Every row gives one point. To make a cloud, some directions were put in groups of two or more. Within a group, all points are equally far from the middle, so they leave a hole (a ring in 2 directions, a hollow ball in 3). The other directions are filled evenly. Then the cloud was stretched, turned, moved and blurred a little. Count the holes, and give their numbers of directions, smallest first.

Cloud:
[[ 1.4  7.6  0.3]
 [-0.8  7.7 -0.2]
 [-2.6  0.6  3.8]
 [-1.1 -3.6  1.8]
 [ 3.2  6.5 -0.7]
 [ 1.6 -4.7 -6.5]
 [-4.4 -0.1 -1.7]
 [ 3.1  4.0  4.5]
 [ 0.8  1.2  5.4]
 [-3.1  5.1 -2.7]
 [ 1.4  1.3 -6.9]
 [ 3.6 -1.0  3.8]
 [ 3.8 -5.6 -4.5]
 [ 0.8  0.2 -7.2]
 [ 5.9  1.1 -3.5]
 [ 5.9 -2.4  0.0]
 [-3.6 -0.9  1.5]
 [ 0.2  7.9  1.1]
 [ 0.6 -6.0 -1.6]
 [-3.7  4.0 -2.7]]
Holes: 1 (3)

Cloud (31 x 4):
[[ 5.2  0.2 -0.4  1.1]
 [ 4.3 -1.7  2.1 -7.0]
 [ 4.9  4.3  2.8  2.3]
 [-0.8 -1.3  4.8  3.9]
 [-3.1 -3.9 -1.2 -8.1]
 [-3.5 -4.1 -4.8 -1.0]
 [-3.7  4.9 -3.4 -3.1]
 [-3.8 -5.1  1.2 -6.3]
 [-3.0  2.7 -0.4  6.4]
 [ 3.8  2.9 -6.2 -2.4]
 [ 1.3  3.9 -9.0 -1.7]
 [ 2.5  6.8 -2.0 -4.6]
 [-4.7 -0.9  2.7 -3.4]
 [ 3.6 -1.6 -0.9 -1.1]
 [-3.9  4.3  1.6 -6.3]
 [ 1.5  5.4  3.0 -2.4]
 [ 2.4 -0.7 -6.4 -8.9]
 [ 1.9  0.1 -6.3 -0.4]
 [ 0.1  0.4 -1.5 -1.6]
 [ 0.1  1.0  3.8  0.3]
 [ 4.6  3.5  3.5 -0.6]
 [ 3.7 -0.7  2.9 -0.6]
 [-5.9 -0.2  3.0 -1.1]
 [-5.5  5.0 -4.8 -5.3]
 [ 3.1  2.4  3.7  3.1]
 [ 1.0 -2.6 -6.6  2.6]
 [ 2.6 -7.3  1.4 -2.5]
 [-2.7 -4.1 -6.3 -8.1]
 [ 4.8 -1.9  0.3  3.1]
 [-3.2 -4.5  1.2 -4.1]
 [-1.0  4.5 -1.2  0.8]]
Holes: 0

Cloud, 29 rows:
[[ 4.5  3.7 -2.6 -0.9]
 [ 3.6  2.6 -4.6  2.4]
 [ 1.4  4.8  1.1  6.8]
 [ 3.0 -2.9  5.5 -3.0]
 [-0.1 -6.1  1.4  4.8]
 [ 1.6  3.5  3.3  7.1]
 [-0.5 -3.1 -5.6  4.1]
 [-0.3 -0.4 -3.8 -5.9]
 [ 1.1  4.6  6.2 -2.4]
 [-0.6  5.1 -2.1 -4.5]
 [-3.5  2.6 -3.0 -1.7]
 [-2.3 -4.7  2.7  5.1]
 [ 1.9 -3.7  4.2  6.0]
 [-1.1 -0.2  7.6 -2.4]
 [-2.8 -2.4 -4.6  4.6]
 [ 1.7 -1.3  4.8  6.9]
 [ 3.2  1.6 -5.3  0.8]
 [ 1.3  2.5 -3.9 -5.0]
 [-1.2 -0.6 -3.0 -6.2]
 [-1.1  0.9 -5.5  5.3]
 [-0.2  5.7 -1.3 -4.1]
 [-1.7  4.2 -2.7 -3.9]
 [ 1.3  4.8  1.9  6.9]
 [ 0.7 -6.0 -2.4 -0.5]
 [ 1.6  4.4 -2.5 -4.9]
 [ 0.9  1.0  7.6 -3.5]
 [-2.6 -5.2  1.4  5.0]
 [ 2.6  2.6  6.7 -3.9]
 [-2.8 -3.1  0.3 -6.0]]
Holes: 2 (2, 2)

Cloud:
[[-3.1 -4.8 -2.5  3.3  6.4  5.6]
 [ 2.0  5.4 -5.2 -1.3  1.7 -1.4]
 [-2.6  3.0  3.0 -0.3 -8.4 -1.0]
 [-2.9  1.2  1.6  4.2 -0.5  8.4]
 [ 3.4  7.3 -1.8  4.4 -0.7 -3.9]
 [ 4.4  1.1  1.9  5.2  0.5  2.7]
 [ 4.1  2.7  4.1 -3.3 -2.3  3.1]
 [ 3.5  0.7  5.7 -2.7  3.2 -1.3]
 [ 4.4  3.1  3.2 -3.8 -0.4 -1.9]
 [-4.3  4.1 -2.6  5.3 -3.6  1.9]
 [-6.3 -3.4 -0.8 -2.3  2.1  7.0]
 [ 0.6 -5.6 -3.8  2.2 -2.2  0.6]
 [ 1.9  1.3 -1.9  5.4 -2.6  4.6]
 [-6.8 -3.8  0.2 -1.7 -0.1  4.0]
 [-2.0 -0.5 -5.9  2.3 -0.9  5.8]
 [-4.6 -0.6 -1.7 -1.1 -2.9 -3.2]
 [-4.5  2.8 -4.1  1.2  5.3  2.2]
 [-0.8  3.2  3.5  5.5  2.9 -2.3]
 [ 3.7  8.2  1.1  0.9 -5.0  3.5]
 [ 2.7  4.1  1.9 -3.7 -3.8 -2.8]
 [-3.4  0.2  2.6 -0.2 -7.3 -5.8]
 [-2.1 -0.1  3.6  1.9 -9.8 -1.2]
 [-3.4  3.9  3.8 -1.1 -5.2 -3.0]
 [-5.9 -0.7 -3.8  0.6  1.9  0.3]
 [ 3.5 -2.4  7.9  1.6  0.4 -2.1]
 [-4.6  3.8  2.8  4.0  2.6  3.4]
 [-3.1 -0.1 -3.9 -1.7 -3.8  0.5]
 [ 1.4 -0.2  2.5 -4.2  8.7  3.4]
 [-6.2 -1.5 -3.1  0.3  6.5  5.5]
 [-2.8 -0.2  6.2 -0.4  1.0 -4.4]
 [-5.5 -3.1  3.2 -0.7  1.6 -2.8]
 [ 0.7  6.1 -1.0  3.9  5.0 -0.7]
 [-3.1 -0.1  0.8  6.3 -4.8  3.7]
 [-7.0 -1.9 -2.3 -1.7  3.9  5.9]
 [-5.7  1.2  6.3  1.8 -0.5  0.5]
 [ 3.3  4.1 -1.2 -4.5 -0.6 -0.8]
 [-5.0 -4.2  0.5 -2.8  3.0  8.1]
 [ 3.8  5.1  3.7 -0.4 -6.4 -0.6]
 [-4.3  4.0 -6.1  1.9 -0.2  6.7]
 [-1.7 -0.9  7.5 -1.3  4.4  6.4]
 [ 3.1  9.9 -3.8  2.1  0.0  0.2]
 [-2.5  2.5 -1.1  7.5 -2.2 -6.0]
 [ 0.5  3.2 -6.7  1.6 -3.1 -1.1]
 [-6.5 -0.1  4.5  0.3 -4.4 -0.1]
 [ 4.7  4.5  5.0 -3.1 -1.1  4.2]
 [-1.9  7.3  0.7  3.6 -5.6 -1.5]
 [ 3.9  6.6  2.4  2.3  6.2  3.8]
 [ 4.3  0.2 -1.4 -1.2  4.2 -3.3]
 [ 4.3  0.8  3.6 -1.3 -5.3 -4.5]]
Holes: 2 (2, 3)
